Rows are points. Each table stands for the endless flat space through its points: a line for two points, a plane for three, and so on. The two share one point or none. Which?
In the rows, zero is written as 100.

First:
array([[124, 117,  71,  90],
       [ 88, 123,  95, 120]])
Second:
array([[ 96, 132,  91, 108],
       [111, 115,  82, 100],
       [116, 104,  63, 116]])
They share: [106, 120,  83, 105]

First:
array([[104,  91, 130, 106,  72, 105],
       [ 64,  93, 114, 137,  73, 125],
       [ 86,  89, 124, 131,  85, 123],
       [ 72,  95, 114, 116,  62, 113]])
Second:
array([[ 92, 104, 118, 108,  94, 120],
       [ 92,  69, 113, 138,  64, 120]])
They share: no point

First:
array([[ 78, 118, 105,  90, 102,  93],
       [108, 103, 120, 125, 107, 118]])
Second:
array([[103,  99, 120,  99,  97, 115],
       [ 90, 103, 126, 110, 110, 108],
       [107,  85, 144,  84,  92, 121],
       [111, 109, 126,  98,  92, 111]])
They share: [ 96, 109, 114, 111, 105, 108]

First:
array([[120, 105, 132,  97, 150,  99,  90,  76],
       [139,  60,  82, 149, 125, 136,  93, 103],
       [153,  93, 117, 115, 141, 102,  78,  97],
       [ 79, 116, 100, 123, 113, 106,  75,  71],
       [ 89,  84, 112, 117, 103, 122,  81,  69]])
Second:
array([[118,  79, 113, 114, 106, 117,  79,  87],
       [109,  78, 111, 119, 106, 114,  74,  88],
       [102,  83,  97, 142, 130, 109,  71,  91]])
They share: [124,  84, 105, 125, 124, 117,  83,  88]

First:
array([[121,  77, 114, 109,  76,  98, 115, 137,  79],
       [103,  95,  96, 103,  88,  92,  85, 101, 115]])
Second:
array([[117, 100, 108, 109,  94, 104, 102, 123,  93],
       [ 96,  76,  93, 102,  63,  86,  99, 109,  91],
       [122,  63, 102, 121,  81,  98, 113, 103, 109],
       [100,  94,  84, 110,  90, 119,  94, 107, 115],
       [128,  76, 129, 106,  73,  68, 113, 129,  71]])
They share: [112,  86, 105, 106,  82,  95, 100, 119,  97]

First:
array([[122,  74,  89, 118, 111,  95, 136, 114,  94, 137,  92],
       [107,  84,  76, 120, 116,  88,  84,  86,  91, 127, 103],
       [111,  89,  65, 134, 118,  97, 107, 108,  83, 125,  98],
       [105, 124,  74, 118, 100, 146,  60,  80,  95,  83,  73]])
Second:
array([[124,  95,  64, 120,  97, 112,  77,  70,  80, 113,  87],
       [ 86,  84,  73,  96, 114, 101, 106, 113,  97, 103,  85],
       [122, 101,  66, 100,  83,  95,  66,  64,  69, 100,  96],
       [118,  90,  92, 104, 102, 124,  87, 104,  42,  89, 122],
       [110, 128,  50, 128, 108, 104,  87,  66, 114, 119,  76]])
They share: no point

First:
array([[117,  73,  43,  88, 109,  99,  65, 122, 124, 125,  74,  76],
       [122,  93,  65,  98, 107, 110,  74, 119, 131, 120,  82,  64],
       [137,  73, 100,  73,  87, 130,  94, 124, 121, 115, 107,  89],
       [131,  67,  64,  70,  90, 109,  70, 127, 121, 118,  89,  86]])
Second:
array([[128,  84,  74,  89, 103, 136,  93, 117, 125, 129,  82,  72],
       [138,  87,  77,  80, 131, 122,  77,  99, 118, 138, 103, 115],
       [153,  78,  70,  86, 122, 126,  85, 101, 113, 127,  85,  94],
       [ 88,  75,  93,  98,  93,  98,  89, 139, 134, 110, 109,  71],
       [139,  68,  68,  96,  96, 112,  99, 121, 123, 101,  71,  56]])
They share: [123,  79,  79,  91, 106, 120,  89, 119, 124, 122,  92,  79]

First:
array([[ 89, 133, 135, 135, 129, 101, 107, 115, 123, 141,  87, 121],
       [ 72, 123,  95, 128, 137,  94, 114,  95,  97,  94,  88, 100],
       [ 74, 130, 115, 130, 134,  97, 115, 102, 111, 116,  91, 107],
       [ 97, 116, 127, 132, 122,  95, 116, 120, 110, 131,  89, 116],
       [ 66, 118,  69,  78, 126,  89, 113, 108,  71,  70,  75,  83]])
Second:
array([[ 75, 131, 128, 113, 122,  80, 134, 123,  75, 102,  61, 119],
       [ 73, 127, 121, 125, 127,  85, 123, 131,  79,  88,  42, 123],
       [ 53, 117, 117, 133, 101,  85, 123, 115,  93,  84,  44, 105],
       [ 57, 125, 104, 115, 106,  60, 142, 117,  61, 106,  37, 139],
       [ 76, 117, 106,  78, 111,  90, 122, 124,  97, 122,  96,  98]])
They share: no point

First:
array([[ 76,  77,  96, 100,  91,  72, 112,  62, 157, 130,  91,  92,  75,
         81],
       [ 75,  68, 113,  89,  92,  55, 108,  60, 152, 126,  90,  91,  74,
         92],
       [ 81,  71,  98, 106,  95,  90,  86, 107, 105, 133,  56, 132, 126,
         91],
       [ 84,  98, 101,  83, 104,  91,  93, 111, 104, 111,  84, 136, 128,
         86],
       [ 90,  84,  82,  84, 108,  85, 106, 104, 118, 118,  79, 136, 119,
         93]])
Second:
array([[ 56,  76, 111,  86, 127,  91,  94,  88, 131, 123,  85, 131,  77,
         87],
       [ 86,  77,  91, 126, 114,  94, 120, 102, 106,  84,  73, 116, 141,
         66],
       [ 84,  97, 109,  95,  49, 100, 119, 120, 114, 122,  70, 125, 124,
         88],
       [ 76,  67, 101, 126,  88, 110, 139, 115, 121,  72,  68, 117, 144,
         73],
       [ 87,  46,  86, 104, 104, 123, 106,  95, 143, 109,  81,  93, 108,
         55],
       [ 98,  91,  63, 105, 146,  64,  51,  72, 114, 149,  76, 130,  89,
         83],
       [ 80,  78,  91,  76, 131,  89,  62,  82, 127, 157,  85, 125,  61,
         79]])
They share: [ 80,  86,  95,  99,  96,  89,  98,  93, 124, 125,  79, 119, 109,  82]

First:
array([[ 86, 116,  97, 118,  91, 115, 129,  79, 105, 123, 101, 101, 118,
        116,  93, 106,  99, 108],
       [ 96, 129,  65, 135,  71, 136, 110,  73, 146, 120, 117, 115,  85,
        139,  79, 138, 117, 147],
       [ 72,  99,  89, 129,  83, 118, 140,  85, 104, 114, 105,  91, 115,
        109, 103, 102, 105, 117]])
Second:
array([[ 82, 138,  79, 137, 102, 113, 138,  17,  99, 155, 118, 121, 105,
        122,  99, 136, 102, 101],
       [ 85, 103,  49, 138, 101, 139, 107,  55, 153, 139, 114, 104,  88,
        127,  87, 135, 134, 127],
       [ 88, 128,  77,  88,  58, 108,  78, 119, 142, 136, 144, 103,  75,
        136,  39, 116, 112, 106],
       [ 90, 136,  99,  98,  50, 102, 114, 111, 114, 108, 118, 111, 111,
        130,  65, 106,  84, 118],
       [ 91, 138,  51, 130,  66,  93, 132,  54, 141, 111, 126, 138, 133,
        142,  81, 136,  80, 116],
       [102, 122,  93, 152,  93, 136, 118, 121, 132,  95, 115,  98,  87,
        121,  99, 140, 126, 128],
       [ 76,  93,  93, 152, 122, 171, 127,  47, 109, 137,  73,  82,  83,
         95, 124, 126, 149, 140]])
They share: [ 89, 120,  83, 126,  82, 124, 122,  77, 122, 121, 108, 106, 104, 125,  88,
 119, 107, 125]

First:
array([[ 89,  90,  83, 112, 124,  88,  98, 106,  77, 102,  99,  90,  94,
        117, 126,  90,  75, 115, 115, 101],
       [ 85,  88,  77, 112, 124,  94,  91, 102,  76,  95,  95,  87,  98,
        122, 129,  88,  76, 111, 116, 105],
       [ 75,  87,  71, 106, 125, 102,  82, 100,  78,  84,  93,  82, 101,
        130, 134,  85,  81, 107, 116, 117]])
Second:
array([[ 97, 109,  83,  83, 114,  87, 128, 135,  86, 103,  91, 121, 116,
        104, 159,  81,  74, 126, 119, 112],
       [ 90,  99,  92,  94, 120,  84, 116, 123,  86, 107, 104, 103,  97,
        109, 138,  88,  79, 124, 116, 108],
       [ 83, 118,  77,  92, 138,  68, 108, 136,  79,  98, 101,  98,  82,
        117, 124,  88,  73, 125,  93, 131]])
They share: [ 85,  96,  95, 100, 126,  80, 108, 118,  85, 108, 111,  92,  84, 113, 124,
  92,  81, 123, 111, 109]

First:
array([[106, 116, 110, 148, 127,  39, 113,  96,  76,  93, 140, 133, 105,
        129,  92,  91, 110,  70,  69, 119],
       [ 98, 110, 135,  98, 109,  89,  98, 111,  95,  82, 123, 138,  91,
        137, 139, 105, 129,  93,  73, 110],
       [111, 107, 114, 102,  98,  81,  80, 109,  76,  91, 138, 157,  89,
        125, 118, 119, 121, 104,  75, 130],
       [ 97, 106, 121, 110, 101,  82, 128, 121,  89, 109,  92, 122,  93,
        143, 138,  92, 129,  93, 106,  94],
       [ 98, 118, 125, 150, 137,  39, 122,  97,  87,  86, 135, 124, 109,
        139, 101,  79, 115,  59,  65, 106]])
Second:
array([[118, 119,  77, 104, 105, 119, 104,  80,  21, 101, 103, 150,  76,
        141, 131, 126, 126, 129,  53, 111],
       [110, 108, 107, 150, 121,  75, 128, 103, 112,  80, 121, 122,  80,
         85, 137, 127,  99,  89,  60, 142],
       [100, 126, 120,  68,  89,  71, 108,  93,  79,  96, 124, 109,  78,
        144, 112,  93, 139,  90,  88, 105],
       [ 99, 127, 129,  83, 112,  81, 106,  80,  90,  72,  96, 124,  47,
        119, 137, 119,  84,  72,  62, 115],
       [ 99, 119, 106, 150,  91,   4, 144, 104, 106, 133, 169, 118, 116,
        116, 128,  94,  95,  86, 120, 174],
       [106, 103, 110, 137, 108,  61, 127, 120, 111,  87, 137, 108, 105,
         97, 110, 114, 127,  97,  82, 129],
       [112, 118, 107, 122, 117,  88, 112,  90, 123,  93, 122, 120,  69,
         94, 137, 102, 127,  76,  67, 138]])
They share: [106, 114, 105, 114, 107,  74, 113,  99,  82,  95, 122, 126,  88, 116, 119,
 114, 113,  97,  79, 125]
